Every row gives one point. To make a cloud, some directions were put in groups of two or more. Within a group, all points are equally far from the middle, so they leave a hole (a ring in 2 directions, a hollow ball in 3). The other directions are filled evenly. Then the cloud was stretched, turned, moved and blurred a little. How many holes are there, and how many directions does each take, smallest first?

Cloud (20 x 3):
[[ 29  -7  26]
 [ -7 -54  11]
 [ 13 -23 -27]
 [-17   0  41]
 [-31 -10 -34]
 [ 20 -10  -9]
 [-27 -49 -24]
 [-40 -17 -40]
 [-37   1 -25]
 [-12  -6 -16]
 [ 26 -37  31]
 [-60 -12 -35]
 [-27  -4  14]
 [-19 -52 -14]
 [-38 -17 -24]
 [  9   2  14]
 [-24 -12 -14]
 [ 36 -32  38]
 [ 15 -35  -5]
 [ -6 -17 -13]]
Holes: 0

Cloud (32 x 4):
[[ 19  20  13  -6]
 [-32  51 -19  29]
 [  8  -8 -17  33]
 [-28  36  -3   8]
 [ 22  -4  29  30]
 [ 43  26  44   9]
 [ 23  21  23 -22]
 [ -4  12  -5 -32]
 [-15  -4  19  40]
 [-23  -1  19 -35]
 [-17  33  41   1]
 [ -1   0 -19   0]
 [-53 -28 -27  28]
 [ 22  16 -27  33]
 [-10 -28  20  12]
 [ 55  23  27 -14]
 [ 49   9  -1  -1]
 [ 13  42  18   6]
 [  7  23 -10  11]
 [-12  36  20  36]
 [ 12 -19  21  10]
 [ 60  40  35 -12]
 [ 14  -7 -16  15]
 [-18  -2  26  29]
 [-30  28   9 -13]
 [ 17  27  31  -4]
 [ -4  -2  40 -32]
 [-21  47 -36  -9]
 [ 17  47 -33  11]
 [  8  13 -15  19]
 [ 55  39  31  12]
 [ -3  15  10 -22]]
Holes: 0

Cloud (51 x 6):
[[ 24 -30  -1   9 -25  59]
 [ 28  -7 -21  14  41  -6]
 [-21  -9 -16  23  12 -20]
 [ 14 -60  -8   2 -14   3]
 [ 12 -54   6 -10   5  15]
 [-30 -13  -7   9  28  15]
 [  7  -4  38   5   2 -18]
 [ 35  36  16  24 -25   3]
 [-29 -11   2   4  12  51]
 [-27 -14 -19  12 -38  31]
 [ 20   1  27 -34 -14   4]
 [ 59  25  -2  17 -31  -1]
 [ 20 -52  -1  22 -18  -5]
 [ 21 -36   6  27  18 -17]
 [ -1  19 -41  -2 -19 -21]
 [ 14  -2  -5  59 -13  10]
 [-34 -16 -27   8  -9  -3]
 [ 22 -34 -44  -7 -30  22]
 [-11 -25   9 -21 -33 -11]
 [ 15  18 -29 -17 -38  33]
 [ 18 -10  18  47 -31  14]
 [-19  24 -12  23 -20  33]
 [ 17   5 -58 -10 -22   0]
 [-13   3   2  -4 -49  40]
 [-16 -25  27 -23 -16   1]
 [ -3   1 -16  31  15  50]
 [  4  32 -35   5 -29   7]
 [ 15 -10  14  39 -37  -4]
 [  4  -5  19   7 -55  27]
 [ 23  40 -36   9 -18  12]
 [ 34  -7  14  37  20  26]
 [ 31 -12   2  25  37   4]
 [ 54  26 -21  27   4  16]
 [  9 -14 -40 -10  32   4]
 [ 33  -3 -18 -17 -52  17]
 [  5 -38 -51  -9  -3   9]
 [ 11  27 -40  -5 -31  18]
 [ 10  20 -10 -21 -37  40]
 [  2 -17  -9  27  39  -4]
 [ 58  27   2  12   9   8]
 [ -1  -1  36   0 -37  42]
 [  8 -27  14  24 -31 -18]
 [ 21 -18  -8 -41   2  20]
 [-37 -33 -20  -1  -1   7]
 [ 38  -1 -12 -16 -38  41]
 [ 41  14   8  10 -48  -5]
 [ -8  11 -17 -10 -49  25]
 [ 39 -13  10 -32  -3  -4]
 [ 37 -30   4  32 -28  37]
 [-13 -21 -40  34  -1   2]
 [ 44 -17 -22 -13 -45  -1]]
Holes: 3 (2, 2, 2)

Cloud, 73 rows:
[[ 37 -19 -14   3 -23   1   7   7]
 [-22  -9  14   6 -34   6  14 -39]
 [-16  -5   0   9   0  17  36 -46]
 [-22   4   9 -12 -27  43  13 -22]
 [-55  14  -5 -18 -45  -6  15  -8]
 [-15  32  -5  28  12   2 -30  15]
 [ -5   7  -8  -2 -10 -33  -3  29]
 [ 29  26  34 -12 -17 -24  12 -27]
 [-13  18  -3   9  45   4  -8   2]
 [  0  31 -17  21  15 -16 -27   0]
 [-47  18  23  -1  15 -24  38  -1]
 [ 23  -4   5   5 -42  15  23 -32]
 [  2  20 -12  24  11  24  26 -39]
 [ 16  16  24 -16   3  -1 -15 -45]
 [ 20  34  13  10  46  -7  24  -9]
 [ 26  -5 -30  -2 -27  -6 -10   2]
 [ 46   7   2 -42  -9 -17 -11 -26]
 [ 50  27 -17 -15  18   6   9 -12]
 [-26   7   2  41  38  -2  22   4]
 [ 29  17  23   3 -13  14   4  29]
 [  2  -7   7 -34  -7  26 -22 -22]
 [-12  26  22 -25 -22 -52  26 -35]
 [-27  -4   7  15  10  41  33   1]
 [-24  18  -5  20  -5  19 -13 -41]
 [-41  13   6  -5   5   2  40 -35]
 [ 14 -10 -12  20 -31  22  28 -14]
 [ -5  -5  19  39 -40  -2  12 -19]
 [ 16  27  -6  30  -5 -17 -37 -19]
 [ 19 -19  19 -39 -41  23  23  -1]
 [-21  12  17 -51   7 -17 -15 -17]
 [  6  14  24   3 -48  -4  41 -21]
 [-22   2  50   7   8 -33  27 -34]
 [  7  36  22 -28 -18   0 -22  20]
 [  0  10  26  24  20 -34 -28 -23]
 [ 37   2  -3   0 -42   0  42 -14]
 [ -6  25  20  46   9  10 -19 -30]
 [-10  54  24  -1   8 -15   2 -32]
 [-33  41   6  13  25  18  28  23]
 [-26 -15  -7  14  40 -17  34 -37]
 [ -5  44  18   3 -34  18 -15 -31]
 [ 28  16  23 -31 -32   0  -2  23]
 [-21  36  12   3  32 -28  27  14]
 [ 34  -9  24 -31 -18 -11  -1   4]
 [ 33  10  15  10 -45 -23  -2 -23]
 [ 53 -19 -12   4  -9  17  47  -8]
 [ 35   2  -2  25  39  24  22   8]
 [-23  -3  30  -5  55 -25   8 -14]
 [-41  19  13  27   1  -1  28 -57]
 [ -4   5 -10  -2 -48 -20  11  29]
 [-33  48  17   4   8 -10  28 -40]
 [ 15 -24 -15   2  12  25  -2  30]
 [-38  17 -25  16   0 -26 -15 -10]
 [ 25  44 -14   4 -25   8  26 -33]
 [ 19  21  -6 -51  -9 -19  -5 -36]
 [-30   5  22  21 -10 -17  42  11]
 [ 49 -16  -6   4   0  38  21  17]
 [ -2  47  32  17  15 -34  37 -19]
 [ 29  24 -11   9  -7  22  46  36]
 [ 47  19 -11  15 -21  -7  -5   9]
 [ 19  30 -16  -6 -15  34  47  -1]
 [ -3   8  17   8  49  26  45  -2]
 [ 18  14 -22  -3  14  25  58   5]
 [-15  48 -20 -32 -11 -15  17 -15]
 [-36  42  -1 -19 -10 -19 -13 -37]
 [  4  21  14  48   1  14 -18  -3]
 [-11 -19   3  19   5 -33 -12 -16]
 [ -4  22 -11  22   2  49  -1   9]
 [-18  21  -8  18  11  16 -19 -31]
 [ 60  21 -16 -19  -9 -20  15   2]
 [  1 -10 -26 -32 -37 -10  24   0]
 [-22 -29   2  -9   1 -12  31  -5]
 [ 21   7 -17  10  -9  34  40  47]
 [-31   6  -8   6 -24 -25 -20  19]]
Holes: 1 (6)

Cloud, 100 rows:
[[  4  32  -2   1  -7 -55 -32  22   9]
 [ -7  37 -36  11  -2  -4  -5   0 -17]
 [ 16  26  -3 -13 -35 -46 -15  -4  -6]
 [ 18   3 -19 -16 -19 -53 -13  19  15]
 [-18  39  21   6 -18 -54   6  10 -16]
 [  0  26  -2  38 -20  15 -24   0  -8]
 [ 17  15   6 -16  -5 -19  20  11 -31]
 [  1  29 -20  22   2   3 -37   5  -5]
 [  5   0  -9  -2  29 -46   0  12 -12]
 [ 18   3  18   1  -5   5  -5 -48  -3]
 [ -2 -23 -23  -6   2 -11 -37  19  10]
 [  7  -5 -19 -22  -9  -5  -4  -3 -20]
 [ 12  -5 -13  -6  17   2   3  -1  36]
 [  7  17  16   1 -17  24  10  -6  20]
 [ -9  27 -10  28 -29  -5  -9 -36  -2]
 [ 11  36  23  24 -10 -38 -25 -18  18]
 [  6  -9   1   8  30 -44   2   6   3]
 [-10  26  29  -5   9 -35  -1 -17   9]
 [ -6  32  25  -7 -17 -18  -2  25   8]
 [-22  21  -3  26 -13   9   5   1 -33]
 [-12  47   5  28 -39  31  -2   7 -18]
 [ 20   8  -8  17  11  21 -13  11  21]
 [ -7  11 -18   0 -22 -32 -24 -14  -8]
 [ -9  30 -32 -11  18 -14 -27   2 -36]
 [ 12 -13 -12  16  -9   5   0  23 -30]
 [ 40  -8 -13   3  12   9 -13  16  -6]
 [ 27 -18  -9   3  -6 -30  12   0 -22]
 [-39  11 -10  -9 -14  -7  -3   0 -23]
 [ -3  11  28  34 -31   5 -29   0  -7]
 [  3 -12  27   4 -17  13  -6   3  18]
 [-15   3  -9  16 -12 -26  11  -8 -25]
 [ 13  16 -28 -10   4   8 -13  -9  19]
 [ -7  -7 -20 -10 -12   2  10  30 -10]
 [ 12  -9 -16  12   1  -4 -51  -8 -27]
 [-14 -12 -21   4   5  -5 -25 -21   5]
 [-23  23  -6   8   3 -35  18  52  10]
 [ -8 -37 -11 -15   9   0  -8  11  -4]
 [  7   4 -24  28 -22 -27 -24   7 -36]
 [ 16  27 -30   1 -22 -34 -24 -14  -1]
 [  4  29 -27   5 -11  -3 -38  -3 -11]
 [-31  10  -5  36  -3 -28   7  21   5]
 [-17  -6  -8  12  22  -6  14  13  -7]
 [ 25   9 -11  10 -13  11  11  -9 -13]
 [ 33  27   4   9  -5  14  -5  10  34]
 [ 19 -15 -27 -16  -9 -22 -29 -10  -9]
 [  6  -6  -1  32  -1 -42 -22 -16   4]
 [ 14   6  -3  -3  14 -43 -41  25  14]
 [ -9  31  18 -15  15  22  12   4  11]
 [-18 -14  -5 -18  -9 -29 -17 -29  -7]
 [-17 -19  -6   9   4 -24  19  -2  30]
 [ -5  14 -35  -4  -6 -13  -9   0  -3]
 [ -3  28 -31  31  -3  -8 -42  -6   5]
 [ -9  -8  -8  29 -23  12 -22  -6  10]
 [ -1  12   7   3 -42   6  13   7 -25]
 [  3  31   0  14   5 -47 -28   2   0]
 [ 22  33  -1   2 -15   5   6  17  -1]
 [ -2  -6 -10 -27  -4 -18 -32  11 -14]
 [  3  -6  13 -24 -23 -23  21   9  -7]
 [ 33  10  -5 -17   6  13  11 -15   3]
 [ -8 -15  15  -8  13 -14   8  12  31]
 [-32  29  -9  -4 -20  17  11  19 -41]
 [  0  20   3   6 -21 -22 -32 -24  16]
 [  5  -5 -13  17 -28  22 -11   1  -6]
 [ -7  29 -16  10   8 -30  -8  14 -18]
 [  3   3 -27  20 -20  -7 -45  15 -11]
 [ 23  29  16   2  -7  17   6  21  17]
 [  8  18 -20  27  -8  -2   4 -18  22]
 [  7  32  -7  22  17 -15  20   4  -2]
 [-14   1  13 -11   4  20  17  17 -12]
 [ 22   1 -19  12 -25 -17 -19   5 -44]
 [ 37   2 -12   4 -45 -16  -9  19   2]
 [ -5  22   6  -4   9  17  -2  15 -35]
 [-13  24   9   9 -10 -10 -16 -16 -26]
 [ 29  33  -4 -17 -12 -11  13  19 -21]
 [  5  21  15   1 -25 -21  25  -6  16]
 [ 12  16 -12  15  30 -35 -41   0 -22]
 [  1  -8   0 -13 -30 -10 -26 -21   6]
 [ 20  23  23   6 -21  30   7 -10   8]
 [  6  17   6  28   5 -26  41   3  14]
 [ 11  -9  -8   3 -39   3 -32  -1   9]
 [ 12  28  -5   0  -2 -28   0   9  24]
 [ 12  27 -13  -5  -7   2 -25   1 -43]
 [ 12 -13 -17  -2  -1   7 -30 -33 -12]
 [ 12  12 -17  35  -2   9 -60  14 -38]
 [ 22  23  -9  -9  20 -24   8 -16 -14]
 [ 14  23 -21  16   5  14 -26  32 -21]
 [ 15   6 -30  19  21 -10   7  33 -21]
 [  3  12 -17 -11  23 -20 -16  -6  16]
 [-24  -3 -16   3   0  -8  -1  10  -5]
 [  7  10 -47  17  -6 -37 -22  -4 -24]
 [  7  -6  16  -3 -11  -4  -7   0 -10]
 [ 30  26  15  30 -10 -27 -36   8  23]
 [ 33  45  14  16  25  -7 -22 -10  -6]
 [  3  33  -1  46   2 -15   1   6   5]
 [  6  14 -11  19  17   7  12 -33  11]
 [ 12  15  -1 -18   8 -45 -11 -21 -11]
 [-19   5 -18  -1 -21 -46 -19  30 -10]
 [-16  17  -4  -5 -13   3  17 -12  -6]
 [ 35  17  -2  -4   3   3  17  15 -29]
 [-46  25  -2  10   4  -2 -17   0  23]]
Holes: 0
